Rows are points. Examples show where two turns around zero, p and q, send a point. Write where each new point lands after one turn and then the other. Backwards means that the second turn is done in reverse. Each puzzle has new turns, and all numbers are rounded.

Turn p:
[ 43 -25 -11] => [ 21 -21 -41]
[-22 -35  16] => [-41   4 -17]
[ 6  8 12] => [  0 -13   9]
[-11  76  -7] => [35 11 68]
[-17 -24 -10] => [-16  20 -18]
Turn q:
[47  8  1] => [30 37  6]
[-43  -8 -19] => [-14 -44 -13]
[29 46 23] => [ -5  55 -21]
[-23 -23 -41] => [ 18 -49  -5]
[-25 -25  -5] => [ -9 -32  12]
[15  2 41] => [-19  33  21]
Where do these land?
p, then q: [ 25  12 -14] => [24 15 12]
p, then q: [-10 -43  -8] => [  8 -28 -34]
p, then q: [ 24 -48  18] => [ 23 -52  -2]
p, then q: [-10  13  -3] => [-10  13   0]
p, then q: [-29  66   6] => [-45  52  23]

Turn p:
[ 14  12 -60 -13 -76  -7] => [  2 -20   7  48 -84 -10]
[ 53 -53 -24   1  35  -4] => [-37 -34 -53  32  33   7]
[-23 -42  -3 -15  24 -23] => [ -9 -28 -33 -39   5  10]
[ -9  30  57  48 -13  43] => [ 16  22  73   0  41 -26]
[-32  20 -19 -15  28  11] => [-23  34  -6 -30 -15   5]
[  5   7  11 -31  -1  -5] => [12  5 -3  0 -5 31]
[-2 49 55 46  7  0] => [ 44  42  35  -2  42 -30]
[ 4 15 -8 28 -9 -3] => [  6   8   5  13  -3 -30]
[-11 -38  -9 -48   6 -12] => [-12 -30 -26 -23 -15  41]
Turn q:
[ 51   4   8 -38  -4  -4] => [ 12  43  -9   4 -40 -22]
[-75  -5  10  13 -36  -8] => [-32 -63  45  10  10  11]
[ 66   2 -22   9 -11  24] => [  8  23 -64  -3 -30   2]
[-60  36  -5   2  10 -17] => [-41 -14  38 -16  41  -7]
[-18  -1  34  37  10 -12] => [-3 -3 16 30 29 33]
[-36  -6  11  -3  14  27] => [  7 -16  27 -26   9  25]
[ 73 -31 -35 -20  18 -11] => [ 51  30 -52   3 -18 -43]
Where do these land?
q, then p: [ 37  18  36 -15 -15 -32] => [ 34  25  25   6 -10 -44]
q, then p backwards: [-15  -9  -5 -47  14   9] => [-43  11  15  16 -19  -2]
q, then p backwards: [ 19 -39  -8 -24  -5  -1] => [ -6  12  -3  11 -30 -36]
p, then q: [  9 -35  42 -34   4  54] => [ 39  -2  34 -34   2  58]
p, then q backwards: [ 41  66 -18  -8 -15  -9] => [ 60 -11  47  -4  -1 -27]
q, then p: [-43  17  -7  59 -14  -8] => [-49 -12  -3 -51  25 -14]
p, then q backwards: [-47 -21 -25  62  29  -1] => [-13  33 -70 -37   1 -19]
p, then q: [ 9 37 30 10 27 22] => [-19  46   9 -13  25  18]
q, then p backwards: [-11 -34 -45  -3 -24 -34] => [ 11 -35 -14  48 -23 -26]

Turn p:
[ 26 -24 -10  30  59  40 -26 -29] => [-12 -31 -25 -35 -26  72  -7  -6]
[ 23 -18 -31  24  76  -6  -9 -48] => [ 12 -11 -36 -41 -14  74  41  -9]
[-36   1 -37  14 -28  -5  16  23] => [ -7  46   0 -23  23 -28 -14  16]
[-36  12 -20  -4 -17  12   8 -28] => [-33  28 -17  -1  21  -9   4 -21]
[ -6  17  59 -39  -3 -15   9  52] => [ 16 -46  49  18   2 -57   3   2]
[  9   4  -8   0 -25   8  35  -1] => [-19  12  -6  20  13  -8   4  30]
[  3  18  14  27 -23 -10  -8  -4] => [ 19   0 -24  18  10 -11 -22  -2]
[  9 -33  57 -38  -8 -24 -11  27] => [ 20 -27  38  23 -52 -38   7  -4]
[  8  23 -25 -13 -31   1 -14   8] => [  3  28  20  22  23   7 -18  -4]
Turn q:
[ 20 -24  22  22  -4 -12 -57  27] => [ -6  35  39  27 -35 -32 -16  -2]
[-12   9   6 -25  15  27  19  -9] => [ -3 -38 -18   6  11  16  -8   8]
[-16  24 -19   2  32  45  25 -16] => [  6 -31 -39   7  -9  44  12  21]
[-69  15 -21 -23  17  33  15 -32] => [ -4 -22 -81  10  18  27 -18   3]
[-11   7   2 -38  25  17  15 -27] => [ 15 -46 -27   1  12   3 -13   6]
[ 27   1  -4   8 -41  -5 -19  28] => [-16  31  42 -20  -7   4 -14  -1]
[ 17 -17   8  21  -7 -43   2  50] => [-27  30  38  -6   2 -37  31   9]
[ 12  10  43  14 -35 -24 -31  26] => [ -7  40  53  24  19 -12 -16  -3]
[ 20   9 -16  26  11 -31  20 -31] => [ 42   9  -3 -18   2  -1  40  -9]
[ 23  13 -67 -18  20 -40  27 -21] => [ 38  -6 -26 -72   0 -15  28  20]
[-12 -46  47  11 -34  34 -16   4] => [-39  -2  21  41 -12   5 -25 -52]
Where do these land?
p, then q backwards: [-32 -11  -9  -5   6   9 -31  20] => [ 22 -20 -13 -13 -37  -8 -11  -3]
p, then q backwards: [ 12  34  20   4  15  29 -33   1] => [  0  -1  27 -31 -18  32  12 -26]
q, then p: [ 36 -20  32   2  18 -17  -4   5] => [ 25 -14 -23  20 -26 -26  10  14]
p, then q backwards: [  1 -20 -13 -32 -50   3  36 -23] => [-27 -10  15  42  10  -9 -19  50]
q, then p backwards: [  9  13  -8 -16 -64 -17  68  23] => [-38  35 -52 -21  54  34  11  10]
q, then p: [-17   3  19  20 -48  -7  30  -4] => [-30 -31 -25 -14  19  13  24 -23]
p, then q backwards: [ -1 -16 -46  16  65 -60 -50 -47] => [ 19  13 -58  61 -26   0  32 -76]
q, then p: [ 12  24  26  -6  27  23 -34  23] => [ 26 -13  -1 -10 -13 -17 -52  16]
q, then p backwards: [-29   3  -3  -7  43  16   4  -8] => [ 21   2  29  28  -4  -2  23 -23]
p, then q: [  9  -9 -18  23 -12  22  16   9] => [-23  13  -6   4  -6   0 -16  31]

Turn p:
[ 11  21 -21 -25  25  -2   3 -39   3] => [-34  22   9  -6 -12 -13  37 -16  -9]
[  7 -10 -57 -24  -1  47  31  -7  19] => [-35 -38  -7 -60  -7 -15  29   0   9]
[-59 -36 -16  45  -2  -1  14  46 -11] => [ 31 -77  15  22   0 -20 -37   7   1]
[ 34   3  51 -38  23 -28 -44  18 -42] => [ 39  76   1  16  48 -16   2   9 -19]
[ -1  50  46  11  38 -17 -38 -19  11] => [-33  53  23  49  16  22 -17  -7 -24]
[ 32 -26 -32  44 -28 -22   0  12  -3] => [ 14 -24 -65  18 -19 -12  -4   8  14]
[-49  18  27   8   0  -8 -40  44  25] => [  2  -1  37  22   6  10 -57  44 -23]
[ 63  21  44 -24  20 -20  23 -37  26] => [-29  78 -10  -3   4  14  11 -33  44]
[-26  43 -35  -4 -36  -6  33   8  13] => [-15 -30  22   2 -35  19  29  42  25]
[ -5 -17 -21 -31 -13  -2  26  -9   1] => [ 10  -7   9 -32 -23 -16  20  -3  15]
[-25 -50   5   7 -36 -17 -12  -3  14] => [ 39 -12  -8 -13 -41  -2 -38  -5  -9]
[ 18 -17  10  31  10  76   3 -14 -58] => [ 12 -39 -26 -14  64  30  25 -47 -27]
Turn q:
[  7 -13  -1  19 -29 -18  -7  43  17] => [ 11  -7  -9 -10  16 -24  32  36 -20]
[-12 -25  10  16  21  56  37 -26 -66] => [ 15 -14 -36  34 -76  21 -39 -21   1]
[-32 -29  55 -12  24  28  36 -22 -16] => [ 14 -39  20  47 -43  42 -17   0  16]
[ 13 -18 -22   7  27 -39 -47   9  33] => [-33  43  -1 -11  41  16  15  38  -3]
[-40  44 -35  -8 -28  -3 -40  21   3] => [-30  13  30 -27   5 -68 -14   5  -3]
[ -3  -1 -22  -8 -40 -23  -5 -27   4] => [-15 -13 -18   6  38 -29  -6 -12  16]
[ 14 -17  25 -20   1  76  23 -21 -10] => [ 15 -51  -9 -15 -38  42 -39 -21  -9]
[ 14   7  53  -4   3  29   2 -21 -50] => [ 49  -7   6  26 -20  19 -49 -19 -15]
[ 23  31 -23  38  16 -53   1   9  66] => [  4  45   4 -38  41  -1  63  14  40]
[ 16  21 -39 -26   5 -52  -1  34  19] => [-29  29  13 -12  36 -18  52 -18 -22]
Where do these land?
p, then q: [ 19 -28  17  12  28 -35  34  -3 -29] => [ 11  24 -18 -10  36  21  16  -6  49]
q, then p: [ 46   1 -29 -11  22  30  -1  16 -26] => [ 10  -5   5 -16  -3  13  62   6 -32]
p, then q backwards: [ 24 -35 -30  36  38 -34 -26 -33 -21] => [  4  -3 -38  -4 -32 -20  30   6 -70]
p, then q backwards: [-1  9  8 36  3 42 27  7 54] => [-14 -23 -16 -34   7  33 -10 -52  28]
q, then p: [-37   6 -12 -45 -44 -12 -28 -28 -21] => [ 14  13  13  47 -22 -26 -38 -24 -41]
p, then q: [-24 -29  32 -28 -24 -43 -35  21 -20] => [ 51  33  -5 -22  36  -3  -5 -13 -45]
q, then p: [ -1  18  46  -4  36  -6   5 -33  23] => [-33  16  -7 -22  27  39 -32 -17   3]
q, then p backwards: [-30  51  24 -36  33 -39  25  47 -21] => [-53  26  10 -35  40 -37   8 -48 -34]
q, then p: [ 48  -7 -34   3 -30  20  28  28  51] => [ 10  -6  22 -56  -6 -51  42 -14  26]
p, then q: [-28  45   2  36 -42  31 -24  -3 -28] => [ 17 -18 -38  -7 -67  12 -17  15 -32]
q, then p: [-16 -32 -23   2 -22  45  -5 -19  37] => [ 15 -18  14 -45 -19 -37 -30  19 -20]

Turn p:
[ 15 -21   7  25 -14  32   0  21 -17 -22  -5 -25] => [14 -6 10 40 34 -3  4 25 -7 12  1 23]
[ 17 -30  11  -2   1  25  -4   2   7  12  12 -24] => [35  4 -7 21 27 -1 10 -1 12 -2  8 -8]
[-27  14  16 -10   2 -16  -8  18 -19  10  21  -7] => [-15  11 -15  -7   9  10 -29   5  11  -3 -31 -12]
[  3   3 -13  -3   1  50  20   7   0  12  -4 -10] => [  4 -16  27  23  21  -9  15   8  -3 -19   7 -26]
[-28  -2 -36 -19  15  -6   3  -7  -9   7  -8   3] => [-12  -6   9 -17 -14 -34 -22   0  13 -16   8 -13]
[ 11  -6   0 -19   2 -22 -17  15 -24 -28   5  -3] => [-18   0 -28   1  12 -11 -22   0  -1  30   6  10]
[ 15 -26   5 -12 -16   2  -4 -31 -22  15  10  59] => [ 31 -20 -19 -54   0  -1   8  14 -36  10  13 -14]
[ 17 -15  -8   3  -5 -27  14  26 -12   7  18  45] => [ -3 -44 -15 -37  10  25 -14  -1  -1   7   8  13]
[ 21  30   7 -11 -51  22 -16  29  72  -5  20 -19] => [-21  25 -26  51   1  61  29   0  -3 -34  39  -9]
[ 19   5   3  76 -41 -19 -19 -31 -14  12  20   5] => [ 23  11 -12 -19   7  15  21   2 -45 -30 -30  67]
[  6   4  -1  -8  44  -4 -19  15 -15   3  -7  -1] => [  0  -2   9   3   8 -11 -32 -33   1  21  -4  -9]
[-10  12   8 -10  20 -20   6 -20 -16 -20  15  33] => [-10 -18 -19 -23 -30  -9  -7  -4 -14  22 -23 -10]
[-39  15 -27 -15  14  -9  47 -60  13  11  24  -4] => [ -8 -13  -8 -23 -47 -42  33  -1  25 -41 -29 -27]
[ 17  20  11 -13  20  -4  15  27 -10   9 -64 -30] => [-31  23  55   5  26  -3   5 -19  24  36   9  -2]
[-36  -4  18  17   9  -2 -20 -13  65 -23 -58 -22] => [ 14  53  39  35 -64   9   1   4  23  10  19  16]
Turn q:
[ -9 -32 -18  19   9 -30 -26  21 -15 -17  -6  49] => [ -7  -5  19  -3  -5  43  34 -36 -16 -41   4  10]
[  0  26   3  22  32 -24  -2  24  -8  -5 -23  30] => [ 28 -12  48  -2 -13   7  14  -4 -28 -19  -6  -7]
[ 18  -1   7  28 -15  24   6 -63   0   5  27 -47] => [-33 -27 -17  13  41 -11 -15  22  36  46 -27  -2]
[ 11   1  38 -10 -24  21  -7 -13  -2  22  17  -5] => [-12  10 -10  27  -3  -5  -7  23   8  33  10  28]
[-39  15 -16  11  -1  20 -16  18 -20 -32  -7  19] => [ 26   1   9   7  17  -1  40  -4  16 -32  27 -15]
[ -8  12   9  -8 -27  11   7 -21  -3  34  38 -26] => [  6  -2 -23  17   8   5 -33  12  33  38  11  11]
[ -3 -14  20   1   3  29   6 -32 -13  30 -14 -27] => [-26   4  -9  19  -8  -2   2  22  12  44  -3 -27]
[ 20  -8  17  -9 -17 -21  36  24 -10 -14  -3 -25] => [ -4  19   7 -35  13 -18 -14 -18 -24  29  13  11]
[-13  21 -44 -10   3 -43 -17  19 -11  -9 -32  42] => [ 52 -11  -3 -16 -23  22  30 -34 -22 -36 -12  -4]
[-15 -12  27 -15  -3  -3  23 -36  30  -6   2 -13] => [-20  20 -11  30   7 -29 -26 -17   3  12 -19  -9]
[-11  12 -25  32  -4  -2 -15  39  28  -3 -14  38] => [ 14 -42  13   1 -18  -3  11 -12 -14 -50  26   5]
[ 16  19 -32  -2  -1   4 -36  23   0 -33 -34  59] => [ 28 -16  -6  -7 -11   2  57   6 -33 -58  -4  17]
[ 10 -25 -24 -23   8  -8  33  37   9  15 -16 -13] => [ -9  13 -15 -43 -23   2 -25  -9 -27  -4  18 -22]
[  6  -9  24 -17  12   2 -19 -14  14   7  20 -62] => [-28  22   4 -14 -11 -20 -23  14  48  26 -21   8]
[ 16  -5  13 -18  24  22  27 -25   1   7  44 -17] => [-17  26  -6   7  28   8 -44  35   8  12 -14  -5]
Where do these land?
q, then p: [-20  20 -21  -3 -17  43  56 -18   6   1  -6 -27] => [ -1   8 -19  10  23 -24 -27 -51  36 -24   1  28]
p, then q backwards: [ -2  41 -29  -4  -8 -19  -5  14 -25 -35 -22 -17] => [ 25 -43  43  10  -7  12   5  -4  32  -8   5 -10]
q, then p: [  2  -7  38 -10  21   6  -1  18   4   9 -14 -20] => [-21  28  -7 -12   5  32  -3  11   3  -7 -20  -4]
q, then p: [ -5  30 -23   5  -7  16  23 -17  12   4  40 -56] => [ 18  20 -12  11  -8   7 -33 -53  26  -7  41   0]
p, then q: [  2  -6   4  -7  24 -11   7  13 -13  25  15  36] => [-28  25 -27  -7 -20   2  10  12  13   5 -17  -3]
q, then p backwards: [ -8   9 -46  45 -10   1  48   0   0 -19   0 -59] => [ 21 -23 -18 -54  33   0  23  18 -49  38  10  24]
p, then q: [ 14  -5  14   1   3  12 -10  18  43   6  10  36] => [-29  -7 -25   0  27   3   4  37  14  12  15   7]
q, then p: [ 13 -15  29  12  23  14 -41 -11 -15  -4   4  41] => [ -2 -28  39  16  -8  29   3  38  -8  12 -26   0]
p, then q backwards: [ 21 -14  39  -1 -33 -13  -9   4 -10  14   7  39] => [ 34  -1 -31 -13  -6  -3  15   7 -50  12   8   3]
q, then p: [ -9 -14  42  -8  20 -25  -8 -27  24  -1   0  30] => [  0  22  34  -5 -21   8   5  19 -36   7 -26  29]
p, then q: [-34 -14   6   3  -5  -3 -33  11   0  15   2  14] => [ 10   1  -4 -15 -10  -9  26  24  16 -11   0  30]
q, then p: [ 19  -9   6  -5  10  -9 -28 -15   9  35 -25  16] => [ -1   4  24 -11  14   8   7  47  -9 -11  14  13]
p, then q backwards: [  9 -16 -58 -28 -20 -13   1  11 -35 -49 -11 -32] => [ 15  -9  32  13 -48  56   8   4  42 -17  16 -26]
